Each wall is flat, endless, passes through zero and stands at right angles to its row. A trip goes straight from one point to another. List the walls that it crosses, first one first.

Walls:
(1): [ 19 -11]
(2): [-3 26]
(3): [-29  20]
(4): [ 22 -30]
(5): [ 15 -16]
Trips:
[ 9 47] to [-27   9] -> none
[ 2 27] to [35 -5] -> 1, 3, 5, 4, 2
[-55 -18] to [-21  35] -> 2
[-95 -35] to [ 35 -67] -> 4, 5, 3, 1
[-18   2] to [-31 -13] -> 2
[ 28 -27] to [-51 -21] -> 1, 3, 5, 4
[23 -2] to [ 18 -21] -> none
[74 64] to [-26 -12] -> 5, 3, 1, 2

Walls:
(1): [ -5 -31  60 -34 -19  38  39 -36 -32 -72  19]
(2): [ 19  30   5 -46  24  46 -21  66 -53  12 -38]
(3): [ 33 -30 -38 -10 -17  42  41 -35  23   6  24]
Trips:
[  3 -44 -59   6 -25  15  10 -77  -9 -14 -15] to [ -1  -3  43  33  37  58  -2  26   3  14 -16] -> 2, 3
[-35   3 -39   6 -38 -84   9  16  61  11 -57] to [  5 -38  39  46  18 -15 -47  18  31  36 -16] -> none
[-35 -31 -54   5  49 -39  -5  30  37  30  27] to [-95  34  13 -25 -36   8 -18  41 -26 -60 -36] -> 2, 1
[ -6 -25 -53  -5   3 -65 -17  14  32  34 -29] to [ 89 -67 -36  52 -31 -25  51 -10  -6   5 -42] -> 3
[ 32   3 -35 -17 -28   5 -14 -14   0   2 -12] to [  9  13 -47  -4 -35  37 -23  -7  20 -62 -23] -> 1
